Each point is reached from the start by the listed moves, each made once or not at all, plus a little noise. Is the number of moves made odd or even? Then give how often each move was made.
In the rows, 128 means zero.

Moves:
(1): [106  88  89 126]
(2): [ 93 148  81 110]
(3): [145 122 170  99]
Start: [124 125 136 124]
Points:
[140 119 177  96] => odd (0, 0, 1)
[122 124 137 125] => even (0, 0, 0)
[107 138 130  78] => even (0, 1, 1)
[103  85  96 121] => odd (1, 0, 0)
[ 67 106  49 105] => even (1, 1, 0)

Moves:
(1): [137 139 117 120 132 134 117 102 139 124 134 106 122 123]
(2): [105 140 131 133 130 102 117 169 166 165 116 150 141 165]
(3): [133 125 139 108 120 102 104 123  97 122 158 132  90 101]
(4): [139 116 126 137 108 113 129 137 136 156 117 108 118 132]
(5): [106 106  99 111 120 136 113 122 142 147 114 114 141 126]
(6): [121 124 152 114 174 139 147 169 119 115 145 104 142 118]
(7): [123 142 146 115 131 119 142 120  96 132 120 143 102 131]
(8): [115 135 124 123 167 125 128 161 113 124 110 115 133 118]
(9): [104 137 122 132  95  90 165 104 132 136 132 113 137 121]
(10): [144 142 119 111 115 134 110 136 126 145 132 130 133 110]
(11): [124 124 128 156 131 127 117 134 116 142 140 136 118 127]
Start: [123 114 112 122 134 142 114 128 120 150 137 126 109 127]
Points:
[115 139 148  51 200 123 101 197  32 146 167 109  72  63] => odd (0, 0, 1, 0, 0, 1, 1, 1, 0, 1, 0)
[ 94 172 102  95 115  65 125 161 132 237 104  94 100 136] => odd (1, 1, 0, 1, 0, 0, 1, 1, 1, 1, 0)
[ 59  89 112 113 118  57 109 188 130 238 164  86 104 125] => odd (0, 1, 1, 1, 1, 1, 0, 0, 1, 0, 1)
[104 133  67  89 119 131  57 142 182 225 123 116 133 140] => even (1, 1, 0, 0, 1, 0, 0, 0, 0, 1, 0)
[ 72  81 105 105 155  79 122 181  78 195 153  55  89  78] => odd (0, 0, 1, 1, 1, 1, 0, 1, 1, 0, 1)
[ 75 147 145  81 167  39 140 192  94 198 146  71  71 112] => even (1, 1, 1, 1, 0, 1, 1, 1, 1, 0, 0)

Moves:
(1): [124 136 118 135 139 124 134 131 137 129 129  96 109 126 118 123 123 126
 142 138 126 119 134 144]
(2): [125 130 123 126 138 129 135 137 133 125 139 123 127 138 120 137 130 128
 133 127 127 135 127 132]
(3): [105 139 118 132 133 137 126 124 119 128 153 131 136 131 139 114 104 127
 138 128 127 132 140 122]
(4): [143 106 118 137 113 132 129 130 114 109 151 123 111 123 138 127 130 117
 119 122 139 123 118 135]
(5): [149 132 121 127 129 142 125 131 123 126 116 129 120 115 119 124 136 133
 134 113 135 120 128 109]
(6): [143 132 125 144 130 121 134 154 132 129 107 134 134 137 135 136 103 110
 111 142 144 160 139 123]
(7): [135 133 131 131 141 144 137 139 134 129 129 141 113 117 131 136 118 128
 133 126 113 135 138 140]
(8): [144 135 132 130 136 128 131 137 139 135 120 132 134 135 114 118 127 137
 135 128 124 127 128 130]
(9): [149 130 128 121 134 141 132 119 131 126 136 130 134 143 121 147 122 131
 128 127 124 116 123 124]
(10): [131 129 127 126 125 145 129 125 136 130 127 125 144 130 124 137 139 135
 117 116 112 120 130 125]
(11): [126 132 116 122 155 158 125 138 151 116 112 126 123 144 107 128 123 120
 129 144 107 107 122 142]
(12): [117 134 116 127 146 133 144 117 130 120 121 141 127 106 146 121 108 139
 135 115 115 124 105 132]
(13): [122 117 119 122 130 125 105 133 129 121 114 122 126 113 105 127 131 131
 131 141 117 126 114 127]
(14): [126 141 136 139 136 116 132 126 151 131 135 138 145 120 138 134 123 126
 139 115 156 109 131 125]
(15): [135 129 128 122 131 122 127 128 129 126 130 115 135 120 126 125 133 119
 120 136 137 125 131 115]
(16): [126 120 112 123 129 142 109 114 112 134 115 126 122 110 119 126 136 124
 116 130 124 135 116 135]
(17): [137 142 136 131 124 125 121 136 137 125 138 122 121 137 126 119 144 136
 131 130 136 123 118 126]
(18): [128 139 126 128 127 117 128 127 151 129 137 126 130 139 135 125 134 125
 143 135 117 128 135 116]
(19): [118 134 141 134 133 128 144 109 136 128 120 132 123 107 113 143 134 117
 135 130 133 136 117 131]
(20): [105 118 129 124 128 133 136 123 129 143 134 124 107 136 139 134 122 128
 140 132 110 121 117 136]
(21): [136 128 126 109 115 146 131 132 132 139 117 121 120 121  99 139 124 134
 139 124 141 132 136 134]
(22): [143 106 143 132 144 119 108 135 128 118 121 134 120 129 130 107 122 133
 114 134 120 156 125 125]
(23): [116 122  87 128 134 141 138 120 121 137 124 120 138 114 143 133 109 137
 135 145 133 113 151 115]
(24): [132 127 119 133 126 113 138 133 137 127 125 136 120 135 126 129 120 136
 115 125 127 118 121 119]
Start: [121 118 123 136 135 112 124 134 143 112 138 121 114 114 114 117 122 108
 126 104 121 127 140 144]
Points:
[177 138  90 155 176 162 131 179 227  98  87  90  74  69  14 143 111  85
 116 132 137 100 112 174] => odd (1, 0, 0, 1, 0, 1, 1, 1, 0, 1, 1, 0, 1, 1, 1, 1, 1, 0, 1, 0, 1, 0, 0, 1)
[103 131  21 133 237 198 139 147 172 121  97  95  87  81  95 120  15 101
 155 173  57 101 134 163] => odd (1, 0, 1, 0, 0, 1, 1, 1, 1, 0, 1, 1, 1, 0, 1, 1, 0, 0, 0, 1, 0, 0, 1, 0)
[112 152  87 162 181 124 154 184 249 104 150  88  61 136  46 127  73  85
 186 146 133 102 114 165] => odd (1, 1, 1, 1, 0, 1, 0, 1, 0, 0, 1, 0, 1, 1, 0, 0, 1, 1, 1, 1, 1, 0, 0, 1)
[142 142 134 135 177 157 165 146 220 133  94 135 109 133  57 171  75  87
 160 122 135 110 127 164] => even (0, 0, 0, 0, 0, 1, 0, 1, 1, 0, 1, 0, 0, 1, 0, 0, 0, 0, 1, 1, 1, 0, 0, 0)
[215  98  63 131 180 154 115 179 188  80 110  77  57 130  43 123  93  80
 103 137 125 136 129 131] => odd (1, 1, 0, 1, 1, 1, 0, 0, 1, 0, 1, 0, 0, 0, 1, 1, 0, 1, 0, 0, 1, 1, 0, 1)
[134 115  32 135 172 165 144 165 221 117 103  48  62 102  24 145 108  93
 138 173  99  98 117 151] => odd (1, 1, 0, 1, 0, 1, 0, 1, 0, 1, 1, 0, 1, 0, 1, 1, 1, 1, 1, 1, 1, 0, 1, 1)
[133  85  69 155 161 125 103 173 155 105 131  94  47  84  75 108  61  96
 132 113 149 148 120 144] => odd (1, 1, 1, 1, 1, 1, 0, 0, 0, 0, 0, 0, 1, 1, 0, 1, 0, 0, 0, 1, 1, 1, 0, 1)
[140 136  87 173 171 119 137 158 201 100 147 134 125  76  85 138  91  75
 116 112 126 143 132 126] => even (0, 1, 1, 1, 0, 1, 1, 1, 0, 1, 0, 0, 1, 1, 1, 1, 0, 1, 1, 0, 0, 0, 0, 1)

Moves:
(1): [132 134 149 158 133 133 121 155 152 144 124 111 111 100 159 101 148 122
 119 150 113 100 143 136 150 122]
(2): [115 119 131 151 122 140 118 125 114 115 127 145 123 136 111 126 121 134
 126 119 124 133 118 123 130 139]
(3): [126 136 146 139 158 129 127 157 116 128 122 168 150 111 127 119 152 128
 128 124 102 130 126 120 136 100]
(4): [125 122  95 160 119 106 137 143 117  96 128 130 140 144 124 130 115 119
 130 106 107 127 134 148 105 114]
(5): [138  99 143 135 135 136  81 127 139 117 127 121  92  95  88 150 135  75
 121 154 135 134 124 152 119 132]
(6): [101 137 130 124 136 136 157 130 142 129 124 118 107 136 106 138 132 127
 132 144 117 134 131 136 114 121]
(7): [127 137 130 125 139 117 122 130 117 127 135 145 114 115 138 119 118 134
 120 126 125 127 132 120 141 123]
(8): [149 126 126 132 132 154 140 143 146 134 110 124 127 123 118 120 136 142
 119 142 123 112 136 121 124 121]
(9): [130 100 132 126 153 120 119 152 136 129 126 120 157 122 107 108 122 145
 120 144 116 137 114 146 115 114]
(10): [139 152 150 119 144 135 128 104 129 122 121 110 125 143 128 121 144 116
 140 127 107 110 125 119 123 115]
(11): [125 118 114 129 147 141 135 138 129 105 130 103 144 139 132 127 123 127
 130 122 138 124 116 144 135 127]
(12): [129 146 137 130 124 118 127 134 138 126 125 130 130 122 142 129 123 122
 111 126 141 122 134 109 118 133]
(13): [118 122 121 122 121 128 111 113 147 125 124 130 133 125 118 123 134 123
 128 117 126 127 124 122 121 114]
(14): [129 131 129 127 142 129 123 151 127 134 113 136 130 125 132 132 119 135
 134 131 118 115 144 130 132 131]
(15): [127 157 117 112 105 108 116 111 142 116 144 137 119 132 137 113 136 135
 151 142 122 129 130 117 110 135]
(16): [118 124 124 124 117 132 111 147 119 119 127 134 134 139 126 124 130 124
 122 116 123 115 102 144 141 116]
(17): [129 122 144 133 121 129 127 123 128 116 122 135 124 126 138 116 125 115
 120 131 133 124 129 136 120 130]
(18): [132 117 129 116 129 127 116 118 136 128 140 127 134 104 117 132 140 122
 137 123 115 118 124 135 104 129]
(19): [137 137 134 134 138 129 129 128 140 140 128 141 123 116 109 103 119 122
 135 139 124 112 137 137 135 132]
(20): [120 137 120 133 108 122 143 133 112 109 137 126 150 108 118 122 126 130
 120 133 105 143 145 115 123 123]
(21): [134 142 133 128 109 151 135 116 156 143  98 112 102 118 123 130 106 136
 132 103 129 153 106 116 130 139]
(22): [125 119 127 126 136 144 138 107 136 138 116 129 126 112 119 147 127 141
 131 145 129 121 123 137 131 133]
(23): [123 116 150 132 124 115 116 119 122 134 122 153 146 109  95 132 145 143
 138 123 127 119 112 126 127 109]
(24): [126 144 103 132 127 153 113 142 143 129 149 108 138 126 123 116 109 153
 104 134 127 121 143 155 115  98]
Start: [118 119 102 145 103 147 116 121 142 134 135 147 138 139 120 117 115 128
 128 113 132 128 131 142 118 125]
Points:
[147 139 137 174 121 153  69 142 165  49  93 182 144  38  43  87 144  91
 158 109  27  99 121 150  56  62] => even (0, 0, 1, 1, 1, 0, 1, 1, 0, 1, 1, 0, 0, 1, 1, 0, 1, 1, 0, 1, 1, 0, 1, 0)
[ 91  61 175 164 191 180  71 121 150  91  92 156 119  89   7 126 118 112
 133 173  94  97  90 202  96  90] => odd (0, 1, 0, 0, 1, 1, 1, 0, 1, 1, 1, 0, 0, 1, 0, 0, 1, 0, 0, 0, 0, 1, 1, 0)
[107 102  90 197  36 140  97 118 180  72  95 181 180 101  30  56 101 170
 131  93  64 152  98 131  42  83] => even (0, 1, 0, 1, 0, 0, 0, 1, 1, 0, 0, 0, 1, 0, 1, 0, 1, 0, 0, 1, 1, 0, 1, 0)
[130 129 165 172 170 146  46 182 142  66 111 202 183  53  30  70 151 130
 123 163  50  99 122 120  89  63] => odd (0, 1, 1, 0, 1, 0, 1, 1, 1, 1, 1, 1, 0, 1, 1, 0, 0, 0, 0, 1, 0, 0, 1, 0)

Moves:
(1): [140 135 119 133 130 124 121 131 119 124 128 125 136 126 107 127 120 121
 117 121 135 125 141 112]
(2): [136 124 133 132 141 121 132 143 131 122 116 127 139 116 132 130 128 121
 124 128 136 129 120 124]
(3): [164 117 124 116 145 133 147 161 127 136 148 118 119 119 146 139 105 149
 129 132 125 144 122 129]
(4): [124 121 134 143 114 125 140 126 138 134 135 122 126 109 132 118 121 116
 116 121 128 149 133 133]
(5): [115 127 129 129 121 125 120 128 120 121 127 125 132 137 130 125 131 130
 125 136 130 137 124 122]
(6): [120 128 131 137 137 117 132 127 129 117 139 138 126 144 124 137 131 135
 123 129 119 119 125 132]
(7): [130 120 141 128 131 137 135 117 135 118 133 130 126 142 134 111 120 133
 135 126 123 128 116 141]
(8): [148 110 140 117 119 128 138 136 131 133 115 136 129 114 129 122 122 144
 131 142 130 118 130 119]
(9): [135 123 136 132 129 127 121 124 136 122 129 140 122 139 126 129 126 144
 121 128 123 125 109 132]
(10): [114 139 112 127 123 127 130 141 145 124 148 127 130 136 139 129 138 137
 125 133 129 139 123 129]
(11): [137 134 136 137 114 139 138 118 118 131 131 120 136 137 120 132 123 145
 128 129 123 126 129 128]
(12): [156 113 135 119 149 128 125 133 118 135 109 116 130 135 122 127 131 109
 119 142 137 120 135 128]
(13): [116 129 116 124 136 103 127 121 138 141 124 130 115 134 119 122 136 135
 140 130 115 115 120 137]
(14): [143 127 126 145 133 125 130 123 143 149 141 148 132 120 130 125 127 118
 145 122 119 127 133 123]
(15): [134 118 128  92 147 122 125 126 124 140 128 138 131 145 119 130 145 154
 128 126 128 125 117 128]
(16): [131 110 151 128 122 126 136 144 138 130 139 131 119 140 135 112 118 146
 112 123 113 130 109 125]
(17): [132 123 130 134 116 137 140 128 122 136 139 125 121 126 141 108 131 131
 123 127 136 135 131 132]
(18): [146 130 130 116 117 127 130 130 130 129 135 140 127 136 130 136 133 124
 135 129 127 129 125 119]
(19): [137 138 134 135 112 130 123 116 131 136 141 127 132 125 133 130 112 129
 138 125 126 118 127 139]
(20): [149 120 138 126 105 126 127 139 127 133 114 132 135 116 121 136 120 138
 139 118 134 123 137 121]
(21): [126 123 131 141 129 125 143 120 132 136 126 100 114 115 125 130 103 140
 141 117 141 119 131 125]
(22): [108 135 143 128 131 126 123 127 128 120 126 117 116 117 130 115 141 125
 130 138 131 141 129 134]
(23): [138 116 130 138 129 129 129 129 132 124 142 128 133 120 130 121 132 117
 126 127 124 127 119 129]
(24): [126 135 128 117 120 127 125 121 128 121 124 128 126 136 143 130 130 145
 133 129 123 129 131 128]
Start: [134 121 112 129 126 124 141 121 146 141 142 133 123 124 123 134 139 135
 149 131 111 114 122 128]
Points:
[189  64 158 186  87 110 228 140 204 189 249 122  94 121 171  74  69 219
 168 134  73 125  75 152] => odd (0, 0, 1, 1, 1, 1, 1, 1, 0, 1, 1, 0, 1, 1, 0, 1, 1, 0, 1, 0, 1, 0, 1, 0)
[186  90 123 120 130 113 161 112 187 168 150 163 105 156 152  84 150 180
 168 155  94  98 100 146] => odd (0, 0, 0, 0, 0, 0, 1, 1, 1, 1, 0, 1, 1, 1, 0, 0, 1, 0, 0, 0, 0, 0, 0, 1)
[192  55 173 136 132  92 190 180 195 135 188 121  87 130 175  79 126 195
 124 141  88 148  61 161] => odd (0, 1, 1, 1, 0, 1, 1, 0, 1, 1, 0, 1, 1, 0, 0, 1, 1, 0, 0, 1, 0, 1, 1, 1)
[236  60 136 144 135 100 191 138 165 181 184 127  99 134 140 116 103 159
 196 129 107 101 106 128] => even (0, 0, 1, 0, 1, 1, 1, 0, 0, 0, 0, 1, 1, 1, 0, 0, 1, 1, 0, 1, 1, 0, 1, 0)
[186  95 169 163  69 111 149 153 195 152 206 164 123 117 164  95 140 158
 155 132 103 140  72 119] => even (0, 1, 0, 0, 1, 0, 0, 0, 1, 1, 0, 0, 0, 1, 0, 1, 1, 1, 1, 1, 0, 1, 1, 0)
[194 114 128 166 102  84 167 121 186 184 205 150 123 159 107 120 120 140
 141 126  75 101 115 127] => odd (1, 0, 0, 1, 0, 1, 0, 0, 0, 1, 1, 1, 1, 1, 0, 1, 0, 1, 1, 0, 0, 0, 0, 0)
[192  88 126 106  95  81 147 124 197 174 163 192 129 145 101 106 143 192
 171 125  98 119  97 106] => even (1, 0, 0, 1, 1, 0, 1, 1, 1, 1, 0, 0, 1, 1, 1, 0, 0, 1, 0, 1, 0, 0, 0, 0)
[213  97 174 181  84 116 174  94 145 172 171 125 108 115 109 103  99 152
 150 146 126 114 132 113] => even (1, 0, 0, 1, 1, 1, 0, 1, 1, 0, 1, 1, 0, 1, 0, 0, 1, 1, 1, 0, 1, 1, 0, 0)
[151 100 149 105 137 105 154 130 169 116 163 155 132 147 137 129 175 223
 136 159  97 113  77 130] => even (0, 1, 0, 0, 0, 1, 0, 1, 1, 1, 1, 0, 0, 0, 1, 0, 0, 0, 0, 0, 0, 1, 1, 1)
[169 110 137 105 155  94 155  95 162 132 171 119 100 199  98 118 155 208
 157 141  95  91  85 137] => even (1, 0, 0, 0, 0, 1, 1, 0, 1, 1, 1, 1, 1, 0, 1, 0, 0, 1, 0, 0, 1, 1, 1, 1)
[211  59 185 126 118 102 181 107 164 178 119  91 124  85 105  94 109 176
 180 139 125  88 102 146] => odd (0, 1, 0, 1, 0, 0, 1, 1, 0, 0, 1, 1, 1, 0, 1, 0, 0, 0, 1, 1, 1, 1, 1, 0)
[184 102 195 133  76 121 176 127 160 131 168 156 106 147 157 106 122 217
 140 151  93 105  79 132] => odd (0, 1, 0, 0, 0, 1, 0, 1, 1, 0, 1, 0, 0, 0, 0, 1, 1, 1, 1, 0, 0, 1, 0, 1)
